Each row of a before or after table is a point. The points were changed in one or more steps. Then noise was added and the rows were shuffled. The steps act on how far a point lies along the listed directions, d1 being the first. Write out the steps. A step turns or swaps two directions, mirrors them in a line or flattens them onto one, adds a multiple of one to another, or multiplies one. Angles are multiples of 10 degrees, from the lower direction toward the higher: turns from -170 to 170, lines from 10 to 170 but not 90. Use the fewest steps. Two steps may share a direction if one is a turn and the other turns, adds or multiplies; they go together, in the order done. Otherwise the lowest direction goes first.
In the rows, zero is written as 128.

Directions:
(1): [142  91  92]
(2): [160 163 104]
(3): [168 113 160]
Before, 11 rows:
[[127 124 161]
 [105  98 130]
 [124 162  61]
 [ 99 138  78]
 [154 168 137]
 [124 128  68]
 [135  82 187]
 [120 135 162]
 [138 106 143]
 [132 199 110]
 [113 106 139]]
After (11 x 3):
[[108 109 109]
 [160 191 155]
 [102 118 108]
 [130 103 123]
 [114 107 142]
 [134 168 171]
 [127 197 101]
 [136 155  83]
 [115 105 156]
 [160 159 166]
 [107  57 111]]
Steps: swap d1 and d3

Directions:
(1): [ 74 102 138  89 117 148]
(2): [105 146 188 160 118 118]
(3): [ 95 104 102 154 135  77]
(4): [151  66 151 146 144 143]
(5): [119 141 140 112 199 123]
Before, 14 rows:
[[142 159 142 136 109 124]
 [143 152 118 110 146 119]
 [ 81 124 121 155 144  78]
 [ 99 127 148 111  95 113]
 [122 135 133 158 119 108]
 [126 149 115 145 109  96]
 [142 151 147 135  98 126]
 [ 96 111 141  98 163 156]
 [ 86  84 153 109  97 174]
 [112  87 147 141  99 122]
 [140 146 139 134 138 125]
 [162  96 132 156 108 135]
 [133 145 149 141 111 134]
 [130 148 131 137 111 103]]
After, 14 rows:
[[128 154 149 148  86 107]
 [119 148 160 174  92 112]
 [118 149 175 165  82 123]
 [ 93  58 162 136  50 173]
 [141 156 105  92 193 113]
 [ 97 127 175 135  54 116]
 [ 86 151 166 150 168 102]
 [131 151 161 163  46 115]
 [132 157 152 138 157 116]
 [131 158 126 151  73 105]
 [ 91 108 149  81 244 149]
 [118  80 165 165  35 130]
 [165  90 118 168  43 135]
 [131 164 159 158  81 113]]
Steps: add 0.3 times d1 to d4; multiply d2 by 2.5; multiply d3 by 0.4; multiply d5 by 3

Directions:
(1): [128 178 159 161 110 169 146 154]
(2): [ 93 153 132 173 127  99 107  79]
(3): [130  98 174 144  94  90 104 163]
(4): [148 136 139 153 196  96 146 151]
(5): [149 124  77 167 126 142  81 154]
(6): [139 101 102 166  99 116 188 121]
Before, 14 rows:
[[140 120 115 153 135 142 155 160]
 [127 158 149 115  79 168 193 100]
 [128 143 188 128 146 115 147 137]
 [132  94 107 111 127 123 126 124]
 [ 89  96 141 110  66  85 166  75]
 [131  83 104  75 125 159 124 152]
 [132 110 115  93  90 164 169 113]
 [115 167 147 126 155 147 107 136]
 [112 136  86  80 146 158  97 102]
 [141 146 104 159 160 138 162  84]
 [ 98 186 129 116 171 161 142  82]
 [132 166 173  64  96 192 129 155]
 [146 118 116 136  90 174 167 179]
 [146  95  85 116  92 115 123 132]]
After (14 x 8):
[[139 105 133 145 139 118 133 171]
 [114 127  76 116 106 163 162  96]
 [135 119 163 118  72 157 174 144]
 [137 165 204 147  84 143 204 139]
 [139 101 131 167 126  93 170  95]
 [130  92 106  86 104 176 136 153]
 [151 129 156 144 109 157 148 210]
 [139 110 112 113  76 128 100 148]
 [129 141 162 113 176 114 138 124]
 [127  97 115 105 107 132 117 125]
 [123 161 112 140 169 144 146 118]
 [146 197 156 104 130 209 184 159]
 [109 149 121 154 146 129 212  79]
 [ 81 128 187 105  55 104 125 104]]
Steps: turn d1 and d4 by 40 degrees; multiply d1 by 1.3; turn d3 and d6 by -70 degrees; add -0.3 times d6 to d5

Directions:
(1): [117 172 166  79 117 113 122 134 124 189 149]
(2): [165 114 151  83 152 105 124  96 153  83 169]
(3): [119 105 117 152 181 139 171 116 130 170 177]
(4): [144 174 132 124 180 129 156 105 147 129  67]
(5): [153 163 156 198 120 119  92 102 145 134 151]
Before:
[[151 142 116  97 159 131 140 109 165 101 107]
 [146 145 106 125 173 138 141  98 146 115 111]
 [128  93 125 151  93 118  95 147 114 138 218]
 [138 111 101 103 165 130 168 117 138  80  95]
 [124 103 115 150 143 130 138 102 140 100 138]
 [132  96 123 104 149 124 126 117 130  78 138]
 [134 178 197 167  34  87  50 142 132 152 155]
 [153 145 143  68 173 124 135 122 160  72 103]
 [ 91  97 133 122  80 124 114 167 107 170 203]
 [141 101 122 128 146 134 137 147 130  73 117]
 [133 137 158 120 132 128 141 128 139 156 168]
 [169  96 123 131 160 138 123 114 153  40 170]
 [156 174 159 147  61 115  43 150 142  96  83]]
After, 13 rows:
[[136 119 139 112  91 121 118 139 136  91 120]
 [102 147 154 103 115 121 131 119 129 158 142]
 [120 140 147  86 163 119 137 113 129 136 142]
 [143 175 139 135 134 127 106 103 140 154 137]
 [112   6  96 167  93 116 132 156 115  73 186]
 [135 184 161 120 163 114 153 102 150 157 134]
 [135 155 170  65 150 125 135 133 131 157 204]
 [153 167 146 128 150 119 121 102 173 136 147]
 [124  44  97 197 169 144 145 138 136 129 207]
 [105  86 104  60  94 123 129 172  98 122 136]
 [163 160 168 128 190 118 133  99 166 111 155]
 [ 95  83  91  74  99 138 144 172 113  85  96]
 [132 151 150 103 163 122 147 141 127 163 147]]
Steps: turn d1 and d3 by -150 degrees; turn d1 and d2 by -20 degrees; turn d4 and d5 by 70 degrees

Directions:
(1): [135  99 128 164 154 166 128 200 156 157 115 140]
(2): [127 171  77 168 141 127 144 102 178 129  98  97]
(3): [164 122 137 113  66 143  85 139 179 108 137 100]
(4): [138 103 130 187  85 124 139 131  75 109  93  99]
(5): [131 124 197 127 166 168 129  93 136 120 104  88]
(6): [177 190 141 132 107 169 166 135 106 145 148 145]
Before, 13 rows:
[[129 129  94 112  94 106  87  97 161 120 130 107]
 [130 101 168 114 145 148 116 149 125 122 120 134]
 [130 169 102 112 101 116 147 104 129 122 154 132]
 [151 138 133 147 117 141 148 149 131 141 122 149]
 [125 142 178 131 163 160 155  91 135 123 110 105]
 [140 191 154 142 120 125 150  58  62 108 115 107]
 [139 126 133 137 150 152 102 140 150 146 124 123]
 [130 117 147 121 125 125 128 126 133 132 123 118]
 [126 117 129  87 132 127 124 178 135 151 184 174]
 [140 104 145  91 100 124 109 145 127 122 149 135]
 [146 115 158  89 132 148 114 160 157 127 156 128]
 [121 153 133 127 134 127 117  69 143 105  88  85]
 [112 126 103 135 146 120 138 138 128 143 134 118]]
After (13 x 12):
[[104 134 149  77 141 123 124  85 137 114 148 113]
 [156 145 141 144 101 136 155 115 111 128 112 138]
 [126 207 116  61 210 157 138 106 251 167 177 141]
 [118 124 143 120 160 141 139 135 119 143 138 116]
 [139 147  85 133 124 124 136 158 150 136 130 153]
 [121  91 145  93 121 122  74 126 164 131 137 113]
 [130 125 118 126 107 109 128 140 134 138 131 129]
 [147 150 124 103 141 142 106 151 145 156 159 156]
 [108 113 124 163  74  62 126  76   7  87 100  99]
 [141 180  88  62 149 133 118 148 216 147 180 155]
 [115 124  98 102 106  97 145 147 106 131 158 181]
 [133 146  92 120 115 121 126 128 187 122 129 115]
 [111  80 131 100  92  91  92 149  89 111 130 144]]
Steps: turn d1 and d6 by 50 degrees; add 0.3 times d3 to d5; turn d2 and d5 by 160 degrees; multiply d4 by 3
